Each row of a before or after table is a point. One or more steps were done to the points. Then noise was added and the rows were shuffled. The steps act on columns, c1 being the first. Write out the steps. A step turns or swaps two columns, mirrors them in a line or flattens them onto one, adds a multiple of one to another, or multiplies or shifts one. Angles are multiples of 10 degrees, from the lower column toward the higher: turns from -170 to 170, lines from 10 to 170 but not 90. Use the fewest steps. Two steps may share a column if one is a turn and the other turns, adds or multiplies; they go together, in the order done. Otherwise the lowest column goes first.
In the rows, zero is written as 128.

Before, 12 rows:
[[112 184 120]
 [154 123 142]
 [141 142 122]
 [156 160 126]
 [ 71 147 170]
 [158 129 109]
 [ 70 151  93]
 [132 137 158]
 [134 174  98]
 [129 120 157]
 [121 134 118]
 [130 138 129]]
After:
[[129 117 186]
 [148 138 115]
 [ 34 145 213]
 [116 138 105]
 [167 123 154]
 [133 137 124]
 [ 36 149  58]
 [134 139 188]
 [173 160 124]
 [101 186 115]
 [177 126  90]
 [139 173  69]]
Steps: multiply c1 by 1.6; multiply c3 by 2

Before (10 x 6):
[[131 158  54  77  57 154]
 [215 143 110 160 144  99]
 [104 163 145 101 146 149]
 [145 145 163 107 157 128]
 [112  85 151 106 177  82]
 [128 153 163  78 127 119]
 [117 150 164 153 151 137]
 [100 157 164 102 192 123]
 [114 170 128 131 150  84]
 [ 92 115 157  72 133  45]]
After (10 x 6):
[[ 58 111 153 141 176  79]
 [ 87 134 157 114 156 118]
 [ 37 141 160 105 195 109]
 [ 31 127 152 138 134  30]
 [151 134 107 168 143 130]
 [ 58 134 163 138 151 150]
 [ 47 142 148  94 147 126]
 [ 65 137 158  99 128  82]
 [ 55 143 127 156 141  97]
 [ 75 131  56  78  62 118]]
Steps: shift c1 by -60; multiply c2 by 0.4; turn c4 and c6 by 40 degrees

Before (8 x 9):
[[124 125 130 133 150 154 151  71 134]
 [144 123 153 125 123 146  96 117 115]
 [119 146 125 169 147 124 139 101 138]
 [117 146 147 120 179 125 149 177 112]
 [135 148 108 142 129 107 139 148 117]
 [120 114 126 154 123 116 113 135  92]
 [144 114 122 157 152 142 130 131 103]
 [117 128 101 164 118 170 112 143 153]]
After, 8 rows:
[[118 115 129 155 101 105 111 124  94]
 [125 124 130 132 152 248 151 113 132]
 [131 146 107 142 125  74 140 123 115]
 [118 147 147 121 168  49 153 155 111]
 [142 122 150 126 110 168  94 134 114]
 [120 130  98 164 136 159 111 171 153]
 [146 114 119 156 132 141 129 142 106]
 [119 148 125 169 155 166 139 107 139]]
Steps: add 0.7 times c9 to c5; turn c6 and c8 by 50 degrees; multiply c6 by 2

Before, 14 rows:
[[147 103 155 123 117 105  95 135 110 162 142]
 [191 100 125 150 168 147 126 121 129 121 124]
 [144  96 176 153 139 130 139 124 127 104  96]
 [124 168  93  57 120 130 136 149 137 132  87]
 [182 125 123 175 105 127 162  99  98 116 135]
 [130 177 158 135 136 149 186 161 156 126 209]
 [130  84 114 164 207 118 136 143 128  65 166]
 [133  72 128 157 118 142 140 141 141 145 154]
 [150  96 114 180 136 147 104  85 181 129 108]
 [133 176 152  56  77 193 117 202  74 160 108]
 [ 91 159 120 158 129 141 157 154 110 113 196]
 [116 174 137  48  94 173 103 131 123 123 141]
 [101 171 118  90 171 148 111 142 100 150 105]
 [118 179 122 147 123 130 103 177 183 103 170]]
After (14 x 11):
[[117 176 196 145 120 129 122 177 181 132 174]
 [146 103 118 124 115 104  89 137 112 151 141]
 [132 175 233 132 137 148 172 158 155 102 209]
 [143  95 128 153 139 129 146 124 126 116  96]
 [148  98  67 180 136 147 109  82 179 138 106]
 [134  71  43 157 119 142 130 145 144 124 153]
 [193 102  85 150 167 148 131 121 131 129 125]
 [102 170 183  89 171 151 107 142 102 140 104]
 [185 125 119 175 104 126 158  99 100 107 133]
 [122 169 154  56 118 132 132 148 138 124  86]
 [131  80  50 167 206 117 162 142 129 111 166]
 [135 177 223  57  77 193 107 204  75 141 108]
 [116 173 207  47  94 174 113 132 124 137 141]
 [ 90 160 167 158 130 140 156 156 110 109 195]]
Steps: add 1.5 times c2 to c3; flatten c7 and c10 onto the line at 150 degrees

Before (8 x 14):
[[ 98  92 146 126 154 130  92 164 153 182 182 121 143  91]
 [ 93  88 147 129 141 147  86 176 150 144 151 169  88  71]
 [140 112 133 120 142 104 113 184 117 151 171 140 110  65]
 [151 174 106 163 162 157 149  76 169 155  80  86 114 137]
 [100 115 120 134 184 100 192 113 149 132 195 142  71 162]
 [150  95 180  94 119 153  87 173 169 174 162 119  93  66]
 [165 191 104 151 200 158 133  53 174 106 141 110 118 157]
 [157 140 143 145 189 130 123  87 161  95  84  69 133 160]]
After (8 x 14):
[[157 140 143 143 133 134  85 196 120  86 123  70 163 109]
 [101 114 120 124 118 126 196 184 160  99 192 141 100 144]
 [ 98  90 146 128  95 129 181 144 148 182  92 122 172 166]
 [150 174 105 169 152 142  79 173 140 129 149  86 144 157]
 [166 192 104 158 152 140 141 215 161  92 133 110 148 117]
 [150  95 179 107 101 118 163 110 164 203  87 118 123 150]
 [ 94  90 146 135  93 130 150 129 179 186  87 171 119 123]
 [140 111 133 113  85 123 171 128 125 196 112 139 141 127]]
Steps: flatten c4 and c6 onto the line at 20 degrees; multiply c8 by 0.7; turn c5 and c8 by 110 degrees; swap c7 and c11; add 0.7 times c12 to c9; turn c10 and c14 by 70 degrees; shift c13 by 30

Before, 10 rows:
[[131 159 113 130 108 153 113 162 146 128 157 104 194  88  93 168 154  96]
 [124 155 154 111 161 162 100 146 156  98 154 129  96 177  91  95 100 118]
 [ 82 160 104  93 109 174 148 179  63 110 110 185 186 112 125 126 111 198]
 [118  81 137 177 167 173  98 179 163 132 110 100 138 110 135  94 167 124]
 [133 106 126 154 157 175 150  86  52 101 106 109 189 103 127 188 114 150]
 [ 93 145 100 169 134 105 103 180 143 124 118 108 118 166 116 173 146 166]
 [149 180 105 188 137  91 106  79  83  96 179 143 174 168 143 101 126 175]
 [115 107  79 120 133 151 194 139 129 124 148 100 155 128 121 106 134 116]
 [158 152 134 150 185 148 153 113 140  85 116 138 155  97 133 101  92 120]
 [172 154  84 189 124 113 120 145 153 115 104 102 127  99  58 182 167 172]]
After:
[[ 82  92 105  93 108  60 141 230 161 108 110 185 187 113 126 151 142 199]
 [124 111 154 110 160 103 105 165  87  99 154 130  96 178  91 102 167 117]
 [158  98 135 151 187 107 155  99 107  85 115 136 157  96 133 105 155 121]
 [149  87 105 189 138 127  93  32 186  97 180 142 173 167 143 100 143 175]
 [132 102 113 129 108 129  96 195 100 129 156 102 195  89  94 170 112  96]
 [172 107  83 189 124 171  99 163 114 114 104 101 128 101  58 170  98 172]
 [120 184 137 179 166  99 103 231  74 132 108 100 137 111 135 104  94 125]
 [132 141 125 154 155  73 160  45 169 100 107 107 189 102 129 210 132 151]
 [ 94 121 101 171 135 171  94 232 129 123 118 108 121 165 115 161 125 164]
 [116 126  80 120 134 102 190 148 115 124 148 100 156 127 119 115  99 117]]
Steps: turn c2 and c7 by 160 degrees; turn c7 and c17 by 160 degrees; turn c6 and c9 by -150 degrees; turn c6 and c16 by -20 degrees; multiply c8 by 2

Before (8 x 24):
[[138 127 158  98 137 141 152 137 122 123 155 117 118  95 147 143 127 136
  114 124 163 159  91 133]
 [149 130 142 144 154 155 140 138 134 133 156 126 103 126 135 129 129 136
  112 115 144 109 126 128]
 [138 124 127 116 141 125 127 110 114 119 140 137 131 126 132 116  98 134
  119 130 139 116 117 100]
 [155  86 136 127 147 153 104 137 123 133 127 133 131 125 129 119 124 149
  156 114 123 126 115 163]
 [116 127 103  87 121 132 118 167 125 141 146 124 154  95 139 113  98 123
  159 122 113 141  92 137]
 [133 109 112 177 146 130 104 102 111 137 110 106 116 134 118 127 124 154
  114 131 102 140  88 107]
 [147 104 158 125 118 111 124 137 115 119 144 113 148  94 163 112 138 146
  110 115 116 134 132 100]
 [ 89 115 154 111 115  96 108 136 153 156 119 143 132 119 139 126 123 111
  115 114 125 117 124 143]]
After:
[[ 90 115 153 112 108  48 114 131 164 156 119 111 131 119 112 134 123 111
  115 114 126 129 117 143]
 [133 108 111 177 104 133 146 118 100 137 110 151 117 134 139 119 123 154
  114 131 103 132   9 107]
 [155  86 136 129 104 190 147 131 125 131 127 120 131 124 134 123 123 149
  156 114 123 133  90 163]
 [149 130 142 143 140 196 154 131 141 133 157 123 104 126 126 142 129 135
  112 116 144 142 123 127]
 [147 105 157 125 124  85 119 131 165 120 142 138 148  94 157 111 139 146
  111 116 116 141 140 100]
 [117 127 103  88 117 139 119 145 141 140 146 130 154  96 137 109  98 124
  159 121 113 130  20 137]
 [138 127 157  97 152 161 136 132 149 124 154 155 118  95 142 121 125 134
  114 124 164 104  16 132]
 [140 123 128 115 127 120 140 121 122 118 141 112 130 126 143 127  97 133
  119 132 139 138  95 101]]
Steps: swap c5 and c7; multiply c6 by 2.5; multiply c8 by 0.4; turn c9 and c15 by -60 degrees; multiply c9 by 1.6; turn c16 and c22 by 40 degrees; turn c12 and c22 by -150 degrees; multiply c23 by 3
